Each row of a before or after table is a point. The points were changed in one or more steps. Then noise was added and the rows were shuffled. The steps act on how far a point lies along the listed directions, d1 being the first. Write out the steps. A step turns or swaps two directions, mirrors them in a line or flattens them onto one, adds a multiple of one to another, or multiplies one. Angles are multiples of 10 degrees, from the lower direction toward the higher: turns from -170 to 170, lines from 10 to 170 but not 90. Use the fewest steps. Two steps may share a direction if one is a turn and the other turns, adds or multiplies; they go together, in the order done. Otherwise the lowest direction goes first.
(in the rows, 128 means zero)

Directions:
(1): [ 86 121]
(2): [121 170]
Before (12 x 2)
[[108 132]
 [108 141]
 [166  89]
 [ 80 138]
 [157 100]
 [ 89 132]
 [161  83]
 [142 100]
 [147 173]
 [136 159]
 [ 76 148]
 [107 163]]
After (12 x 2)
[[111 112]
 [160 136]
 [115 106]
 [ 86 154]
 [173 158]
 [112  80]
 [103 139]
 [116  88]
 [163 147]
 [ 83 113]
 [180 152]
 [100  80]]
Steps: turn d1 and d2 by -80 degrees

Directions:
(1): [172 171 124 116 150  96]
(2): [162 128 147 133  66 127]
(3): [112 162 164 180 134 132]
Before (8 x 6)
[[121 131 156 140 112 136]
 [ 57  81 144 173 137 184]
 [ 83  74 143 160  89 167]
 [102 131 163 173 115 132]
 [158 109 100 103  79 132]
 [145  97 108 117  61 128]
 [135 141 132 137 118 122]
 [ 88  83 117 110 123 147]]
After (8 x 6)
[[ 85 126 160 165 120 145]
 [ 51  89 130 162 175 176]
 [116 133 131 116 159 125]
 [134 136 116 120 136 118]
 [130 183 142 178 141 108]
 [150 182 141 168 122 119]
 [ 97 115 110 116 178 120]
 [ 69 131 141 177 183 143]]
Steps: turn d1 and d2 by -60 degrees; turn d2 and d3 by 130 degrees

Directions:
(1): [116 115  86 149  90  85 100  97 136 136  80]
(2): [ 56 155  95 102 127 150 100 153 135 111 135]
(3): [168 128  66 142 174 128 102 161 120 147 136]
(4): [112  97  90 127 109 122 189 144  76 116 138]
(5): [135 136 136 143 133 181 134 146 109 115  51]
Before (14 x 11)
[[118 117 115 139 132 159 146 155 105 119  89]
 [175 118 121 156 145 106 134 147 145 156 150]
 [136 154 120 139 123 131  87 109 147 130  72]
 [135 127 138 130 154 154 129 137 106 125 141]
 [144 140 170 142 130 147 110 120 135 123  97]
 [117 102  67 142 109  86 113 119 107 129 118]
 [159 119 109 138 158 143 126 131 104 148 140]
 [157 122 158 147 104  89 148  92 134 125 125]
 [ 59 167 122  93 153 166  88 135 154 104 149]
 [ 79 150 138 103 126  73  50 107 198 134 180]
 [158 136 146 105 193 148  95 167 144 143 132]
 [149 117 100 156 137 128 107 125 146 138  75]
 [ 94 123 128 128  85 124 102 101 135 109  70]
 [125 135 119 132 118 118  71 105 175 135 101]]
After (14 x 11)
[[173 114  64 165 159 126  93 147 140 148  77]
 [129 134  84 147 108 119 111 116 120 126  67]
 [140 118 114 133 158 151 135 147  97 124 142]
 [140 123 195 138  81  92 161  73 144 113 120]
 [156 141 101 141 168 115  44 129 158 147 128]
 [ 74 129 180 115  65 130 108  77 153  97  65]
 [140 138 135 139 157 169 113 158 130 129  95]
 [107 108  75 142  95  98 109 109 136 129  96]
 [190 123  66 147 194 146 107 152 101 163 148]
 [ 43 104  86 108  70  47 123 105 139 114 166]
 [119 114 143 143  90 129 156 111 100 110  90]
 [ 38 135  87  98 117 147 133 131 117  94 140]
 [203 110  70 167 169 106 124 168 131 166 152]
 [167  94  32 125 184 119 143 194  75 145 132]]
Steps: mirror d1 and d4 in the line at 160 degrees; multiply d3 by 2.5

Directions:
(1): [154  86 146 142 188  71 146 123 127 147 147 134 122 108 135  88 148 102
 102  70]
(2): [112  98 123 139 120  89 114 100 192  84 111 115  53 124 103 146 155 138
 127 148]
Before (10 x 20)
[[119 150 126 142 115 159 123 125 124 145 134 126 146 129 140 128 126 141
  134 128]
 [169  87 144 141 234  65 151 138  72 182 173 147 179 108 157  80 161  76
   83   7]
 [124 160 121 130 103 175 141 154  97 154 120 140 161 131 132 132  93 145
  131 147]
 [ 93 194 113 107  56 192 109 133 113 116  89 102 151 148 126 157 105 172
  162 180]
 [122 151 137 124 137 147 116 142  96 181 136 115 196 137 142 102  95 143
  123 120]
 [129 125 118 139 114 102 116 130 149 119 129 130 113 124 124 146 128 120
  144 147]
 [119 172 124 125 122 162 130 128 103 129 133 130 152 142 140 160 103 131
  152 139]
 [127 104 128 151 156  87 135 108 148 124 122 113 113 120 113 115 146 135
  102 100]
 [126  91 124 131 146  73 122  96 181 107 113 131  99 129 111 134 152 121
  120 115]
 [138 166 123 125 136 175 136 141  47 145 122 152 210 119 140 117  98 120
  129 116]]
After (10 x 20)
[[118 163 113 126 108 170 118 126  90 110 105 141 165 126 118 142 104 140
  139 153]
 [115 149 123 144 111 157 121 124 128 139 132 124 143 131 138 134 128 141
  136 133]
 [137 128 121 140 125 103 123 133 134 131 134 134 132 120 130 138 121 112
  142 133]
 [117 173 123 123 119 163 128 127 107 125 132 129 144 142 138 162 107 131
  154 144]
 [132  81 125 144 185  56 120 110 151 118 140 126  91 120 125 127 181 108
  100  72]
 [131 103 129 154 158  85 136 110 149 125 122 114 116 118 114 113 146 132
  102  97]
 [104 147 129 127 117 145 105 130 128 154 120 107 160 140 126 122 103 157
  132 148]
 [107 193 119 103  70 195 118 143  89 135 102 111 178 147 137 143  99 165
  158 163]
 [115 161 117 132  92 172 137 151 112 143 116 136 144 133 126 142  97 149
  135 160]
 [135  91 130 128 163  74 132 101 157 125 123 136 123 129 120 122 146 111
  117  96]]
Steps: flatten d1 and d2 onto the line at 30 degrees

Directions:
(1): [134 125 141 116 117 144  60 127 125  82 127 180 133  61 149 106 103 147
 122 134 131  67 135  55 144 117 183 146 154 145 126 168 135 111 141 130
 148 151  99 149 180  84 156 151 113 166 157 114]
(2): [ 96 150 111 136 128 121 181 183 125 144  44 147 144 123 129  89 136 135
 133 118 118 158 101 118  97  89  88  64 155 160 139 138 125 131 146 109
 117 110 124 181 179 123 100 132 113 157 199 150]
(3): [103 134 117 122 134 115 133  97 162 137 145 149 152  81 103 149 167 132
  68  45  85  87 122 160 122  67  86 151 136 111 154 116 129 148 139 146
  91 137 149 141 157  93 172  88 154 144  90 160]
(4): [105 110 120 153 160 133 114 177 173 129 137 120 117  89  48  73 129 121
 126 157 152 121  68 137 130 110 136 198 102 151  79  80 136 144 129 140
 131  80 131 118 147  99  77 154 149 119 114 107]
(5): [133 147 142 115 174  87  83 147 175 125 112 138 125 140 142 120 100 135
 108  96 157 159 113 144 140 119 112 104 135 149 115 130  72  60 100 133
 186 122 112  71 136 165 126  90 140 212  87 138]
Before (14 x 48)
[[144 125 114 113  67 145 151  70  80 133 136 133 179 111 138 154 163 135
  111 131  96  76 179 134 114 139 112 135 141  80 171 155 157 194 139 109
   78 154 159 169 129  96 171 132 105  78 138 163]
 [152 131 150  98  73 164 107  74  62 109 126 158 128 147 242 177 111 120
  152 131 124  85 207  75 148 165 158  76 156 109 172 190 128 111 125 104
  118 199  94 150 116 128 187 139 106 122 171 127]
 [123 125 121 103 108 128 134  78 127 117 193 128 139  95 107 178 150 137
  107  94  94 111 159 170 121 119 122 190 113 102 135 115 124 157 121 145
   74 159 173 114 107 122 183 113 141  91  70 140]
 [113 117 125 134 187  89 136 184 199 156 114 101 118 132  73  97 147 112
   97  98 134 184  84 192 121  73  62 150  95 154  89  47  89 119  99 134
  159  76 150  97 155 138  99 112 162 160  69 145]
 [152 113 127 125  77 151 115  90  70 118 177  86  92 207 151 177 120 131
  156 204 148 138 167 138 142 233 175 152 113 103 129 123 137 147 122 123
  108 156 132 103  37 156 138 163 118  71 104 106]
 [144 113 136 100 146 114 123  81 158 133 156 115 134 131 117 176 141 125
  102  97  89 124 153 180 136 117 100 172 114 101 133 100 118 118 113 139
  120 118 139  94 112 153 157  79 156 113  44 148]
 [129 121 117 127 100 149 123 127  93 124 154 141 129 161 171 154 136 125
  145 141 107 112 146 129 132 175 127 105 114 107 161 135 131 132 120 121
  121 160 144 140  99 133 152 134 127  85 122 109]
 [151 106 147 122 115 140 107  80 104 102 194 104 121 125 135 165 140 116
  151 140 128 103 144 115 152 169 171 156 102 101 126 116 137 148 107 131
  137 168 121 121 101 125 141 137 126  88 100 117]
 [151 119 126 115 109 150 154  69  83 139 177  93 122 192 145 173 138 117
  144 134 124 153 166 170 133 168 144 122 102  72 145 129 117 151 112 125
  110 161 154 115  78 144 136 128 120  66 102 112]
 [128 107 118 154 131 142 183 127 116 162 160  80 111 150 113 131 163 118
  158 150 110 142 114 150 109 147 113 150  98  98 101  77 140 192 125 138
  109  93 164 149  73 147  94 157 139  68 135 117]
 [136 119 130 128  95 149 132  63 110  99 190 152 141  84 141 168 145 118
  109 122 105  80 154 110 144 138 180 197 120  91 139 129 174 186 156 122
   87 161 131 147  93  71 179 127 135  51 115 106]
 [106 155 122 123 149 108 144 136 141 151  86 136 142 166 146 140 120 133
  123 119 118 168 113 137 121 117  85  68 146 134 124 133 108 101 110 125
  135 127 131 114 124 148 132  97 129 182 113 169]
 [108 140 107 142 154 112 107 121 172 127 107 132 143 102 114 120 116 112
   95  95 115 130 102 129 111  97 114 146 130 131 124 124 121 113 120 131
  117 114 140 129 150 112 117 115 147 168  98 133]
 [164 123 128 132 125 141 170 137  80 146 168  63 112 206 138 157 115 115
  187 211 156 188 146 184 108 195 130 126  94 109 112  80 139 149 105 125
  109 129 142 109  57 173  84 117 120  62 112 108]]
After (14 x 48)
[[109 115 111 147 116 145 142 184 108 131 126 135 121 154 134 111 131 120
  162 177 130 138 105 133 121 168 118 109 103 133 131 110 133 134 123 116
  121 130 145 150 109 128 107 155 125  88 144  95]
 [123 139 114 141 102 131 251 105  86 160 124  98 131 186 150 172 167 103
  145 136 114 188 147 169 105 164 115 109 111  93 147 108 162 197 151  99
   73 137 151 154  53 143 116 117 128  26 146 128]
 [130 154 121 123 130 113 104  87 141 119 111 130 142 127 168 148 104 114
  108  88 105 128 141 112 114 119 120 114 138 116 149 156 113 102 115 123
  128 149 132 125 134 130 148 104 137 170 101 138]
 [131 144 132 105 130 114 161 139 111 127  37 152 149 142 175 125 120 143
  143 123  94 163 157 119 108 109  94  57 165 146 146 156 113  98 135  99
  135 118 110 167 166 168 128 105 111 151 172 162]
 [118 150 113 104  86 129 202 132  78 133  86 130 141 154 163 156 131 136
  160 130 104 188 168 144  90 137  96  71 139 133 151 148 112 136 127 107
   78 154 160 159 116 165 140 129  95 113 169 154]
 [ 78 125  99 160 111 138 185 206 120 147  75 109 104 156  61  71 143 136
  142 191 145 168  71 153  98 141 108 130 126 167 100  82 138 180 147 109
   89  87 140 175 131 118  57 182 122 101 173 128]
 [123 146 141 117 141 129  61 136 142 104 107 168 133 112 153 113  87 140
  136 152 145 117 117  66 146 136 157 108 157 148 107 161 121  80 115 130
  166 152 104 114 150 117 145 127 115 202 125 138]
 [138 109 134 145 122 164 157 161  97 150 137  71  85 206 134 119 105  80
  205 229 188 169 133 149 143 206 144 139  80 127  92  92 137 133  96 108
  130 108 111 101  50 170  62 178 129  51 136  91]
 [161 119 117 128  65 149 169  92  66 142 140  90 149 180 139 146 139 123
  159 208 139 128 177 145 118 200 134 120 118  86 140 141 151 187 122  98
  106 131 151 146  77 144 121 158  95  42 147 135]
 [126 135 143  93 139 102  77 139 162 100  85 197 148  64 179 123 129 150
   74  41 101 101 143  97 134  39 103  99 171 155 151 152  91  84 123 130
  170 149 113 152 229  91 197 100 129 239 129 168]
 [113 119 117 143 119 141 154 134 121 134 138 140 138  76 133 107 165 140
  130 117  86  92 110 103 109  96 115 134 136 118 123 119 142 184 149 140
  105 112 148 198 146  99 130 160 127 122 174 129]
 [ 99 140 113 142 138 141 149 212 122 117  93 148 144  69  94  64 125 138
  145 180 141 129  77 115  90  86 122 144 136 165 104  97 151 159 147 127
   97 107 119 193 203  78  77 145 119 136 183 121]
 [113 129 123 147 130 126 202 149 114 148 109  93 132 153 105 129 163 109
  159 134 116 170  93 153 113 130  98  93 108 133 126  90 128 167 125 114
  116 124 141 158 132 141  78 134 126  93 154 145]
 [109 126 108 132 127 159 175 167  95 136  81 124 130 153 110  76 122 132
  164 163 140 175 110 127 108 123 137  92 123 131 122 131 122 151 133 105
  120 125 137 173 162 114  66 167 104 104 197 107]]
Steps: add -0.5 times d5 to d1; turn d1 and d2 by -140 degrees; turn d3 and d4 by -90 degrees

Directions:
(1): [ 90  97 161 136  79 112 141 105 132 117 156 100  82  88 144 157 149 131
 165 155 146 122  55 176 123 109 185 149 148  99  99 126 118 126 146 137
 121  87 153  96 150 104 160 131 129 101 130  79 145  84 152  76 160 142
  85  79  75 110 101 119 158  73 135 134]
(2): [141 141 135 167 101 112  79 118 147  91 119 100 104 117 178 105 116 145
 143 121 101  93 154  75  96 151 169 173  91 167 165  77 109 112 171 123
  80  87 108 128 195 170  84 133  55 131 151 158 164 110  91 124 123 107
 115 151 120 118 138 150 162 126 121 111]
(3): [111 135 132 154 170 157 144  96 144 134  83 122 133  95 178 117 155 127
 165 127 163 104 139  88 125  92 125  57 174 145 103 162 121 144 121 120
  98 148 133  52 109 113 116 173  86  99  59 152 143 137 106 142 187  93
 137 132  90 143 162 160  82 112 125 101]
(4): [146  75 117 111  96 121 128 183 148 166 149 184 128 159 109 154 199 119
 157 157 156 107 131 134 118 129 119 108  69 144 128  88 144 133  92 102
  81 148  89 136 116 152 192 199 121 128 123 142 125 122  97 135 118  74
  73  89 150 119 141 122 149 119  85  96]
(5): [111 157  76 127 111 120 125 131 157 163 149 152  92 113 114 130 142 169
 150  99 100  94 128 151  65 196 147 126 122 132 115 118 103 153 104 134
 161  91 122 117  58 137 108 145  79 105  75  90 106  90  82 150  95 191
 154 116 167 115  98 152  82 116 154 147]
(6): [188 123 178 137 128 148 116  87 144 100 223 149  74  95 126 105 143  92
 160 124  62 106 105 123 134 147 135 149 151 127 141 176 105 125  73 105
 142 180 129 132 144 157 118 149 208  93 125 150 133 127 115 142 112 134
 151 136 115 118 139 178 124 143  94 104]
Before (11 x 64)
[[ 95 133 102 129 158 137 137 154 129 113  64  89 154 139 124 143  99 147
  116 119 165 147 122 108 150  92 121 117 138 133 121 102 136 125 175 159
  113 109 127 127 128  95 134 114  85 148 137 104 135 144 150 136 162 141
  105 128 135 149 141  88 124 130 153 128]
 [127 130 110 141 177 148 151 143 113 159  61 167 173 162 104 126 157 131
  130 143 169 122 157 118 153 108  70  61 156 133 104 163 145 144 111 140
  121 187 115  95  91 110 136 184 129 110 105 150 109 130 118 167 156 114
  145 138 139 149 144 130  94 160 120 117]
 [104 127 148 123 118 102 152 140 100 123 142 115 134 162 111 131  98 119
   97 154 119 172 112 131 139 108 134 154 118  92 131 128 139 116 182 133
  151 108 163 151 159 144 124 104 128 141 160  88 137 145 170 100 166 147
  117 131 108 149 113 107 155 121 129 158]
 [163 119 187 169 132 139 107 106 156  85 147 127 124  96 169 114 156  95
  155 132 111 104 154  72 143 105 142 119 126 158 154 138 138 140 125 119
   57 174 121 133 183 139 133 179 148 102 152 188 164 137 130 109 167  41
  102 148  90 127 184 159 156 137  73  65]
 [168  93 184 144 101 140 110  99 160 126 183 129  86  90 136 137 161 112
  175 133 104  77 134 106 120 124 153 112 119 141 134 132 122 125  83 105
   91 143 111  94 142 188 117 194 138 105 123 173 149 115  76 122 125 103
  113  95  82  93 136 182 136 111  89 105]
 [114 144 126  83 172 145 164 117  98 150 126 125 163 138  77 138 116 112
   89 120 148 176 108 164 174 107  78 111 137  80 113 177 143 146 117 136
  202 156 165 150  69  74 149  71 188 141 124 113  85 168 187 144 107 159
  165 138 143 122 105  88  70 163 164 177]
 [100 183 125 121 133 123 134 101 114  93 139  74 106  95 113 116  82 154
   86 121 137 145  99 163 129 142 165 175 162  95 111 132 126 115 158 151
  190  66 188 123 119 102  96  39 117 153 143  71 102  88 174 122 132 218
  192 151 112 118  77 122 107 113 183 206]
 [183  60 178 128  89 134 100 165 163 105 193 170  96 138 132 127 182  81
  165 137 116  81 138  99 122 135 134 146  75 160 166  86 140 129  97  87
   43 173  83 137 175 181 161 215 135 114 155 205 147 133  88 140 120  38
   56 131 118 114 157 160 152 152  56  79]
 [182 113 220 149 112 152 107 107 153  88 206 120  64  87 174 123 146  75
  179 162  92  93  97  94 149 103 156 171 133 135 136 123  97 119 129 110
   83 152 138  94 202 160 123 153 170 110 197 171 160 119 154 113 150  67
   92 120  56 116 146 170 167 133  72  82]
 [125 132 125  92 205 166 164 130  98 149  93 146 172 153  88 126 117 109
   94 118 139 197 148 153 162  82  69  73 203  90 117 192 137 135  88 120
  186 198 153 110  38  84 144 138 221 105  93 147  84 204 176 181 159 141
  171 119 118 171 176 125  51 140 145 140]
 [146 160 105 104 197 155 141 133 112 115  95 148 192 159  94 109  89 110
   82  78 111 157 172  98 165 149  72  86 192 126 123 162 144 150  94 148
  168 172 142 156 114 137 104  76 181 160 101 149  97 179 129 179 117 128
  199 172 168 149 136 129  73 194 148 137]]
After (11 x 64)
[[131 135 179 133 145 151 134  76 125 111 140  90 133  87 118 129 105 111
  132 116 116 126 127 128 156 103 138  96 179 108 114 177 129 124 103 132
  158 134 153  82 124 135  92 124 169 116 125 147 139 144 133 120 138 148
  151 121  77 114 127 159 112 120 122 151]
 [100 134 145 144 168 158 149  83 155 119 127 110 106  75 162 119 118 124
  165  94 138 101 118 126 105 117 139  76 214 127 107 179 110 164 118 137
  124 139 157  46  75 109  91 163  94  77  53 145 121 125 113 138 165 136
  141 151  82 135 141 182  37 127 142 130]
 [109 101 132 126  85  99 150 160 134 156 156 156 104 168 112 149 156 127
  138 164 130 133 105 135 105 130 147 136  86 109 116  98 124 131 153 123
  122 112 138 130 139 168 151 163  86 119 116  92 133 119 123 112 168 121
   88  92 117 135 120 123 149  99 108 135]
 [139 174 115 164 162 130 123 108 113 119  99 132 126 137 106 108  90 150
  113 105  98 114 141 132 130 165 118 133 161 121 131 161 113 134 140 164
  166 141 142 126 123 119  71 126 123 100 130 125 111 110 116 156 121 197
  190 159 142 138 108 146 108 156 152 147]
 [150 142 130 110 132 141 104 127 124 129 179 151  87 131  87 116 118 132
  116  92  50 150 142 159  99 171 133 176 143 102 151 141  99 129  83 123
  196 143 133 151  70 141 111 128 199  92 123 134  95 155 137 172  95 192
  170 121 154 133 143 148  86 139 142 150]
 [100 166 131 147 123 122 143  83 152 119 155 104  95  66 130 130 122 151
  139  92  92 113 120 150  99 155 167 118 173 107 110 152 118 161 124 161
  142 108 165 133  93  93 107 116 124  82 108  92 118  91 144  98 148 183
  152 127 111 112 112 143 103 114 148 131]
 [120 141 172 124 114 148 150 104 149 128 187 111  62  73 148 148 140 115
  173 153 117 108  71 153 124 125 161 138 171  95  91 144  95 151 124 147
  141 111 170  78 107 114 134 122 159  92 151  97 119  94 162 105 143 149
  116  92  64 118 110 153 112 108 136 128]
 [170 147  81  93 127 126 118 169 151 140 165 189 140 159  74 122 130 132
  124  84  73 120 150 117 110 222 116 129 135 135 122 103 123 153  69 139
  163 136 112 182  93 179 120 107 158 143 101 126  92 135  75 183  62 153
  164 135 207 112 102 143  95 175 140 139]
 [166  92 139  90  92 112 110 197 122 118 178 147 130 167  78 138 173 111
  101 184 170 138 123 153 160 117 130 184  44 132 141  62 166  87 111 100
   93 126 120 178 168 156 202 118 147 193 200 135 117 108 151 120 101  94
   90 110 144 113 117 101 194 139  91 146]
 [106 132  95 135 128 123 119 153 149 118  99 102 124 133 111 143 105 159
  134 114 135 123 109 123 126 134 146 148 108 134 130  80 117 120 165 148
  109  86 115 146 129 118 141 116  71 139 141  96 133 115 133 134 131 163
   93 117 151 126 120  98 141 130 145 129]
 [164 112 131 102 120 136 125 132 141 149 186 157 110 134  89 132 167 109
  144 130 111 115 124 145 133 156 110 153  79 116 138 131 118 140 101 109
  146 150 123 161 105 139 161 144 152 124 131 142 109 131 116 158  80 127
  126 115 159  97 114 121 101 148 120 128]]
Steps: mirror d1 and d5 in the line at 160 degrees; flatten d2 and d6 onto the line at 120 degrees; turn d3 and d4 by -110 degrees
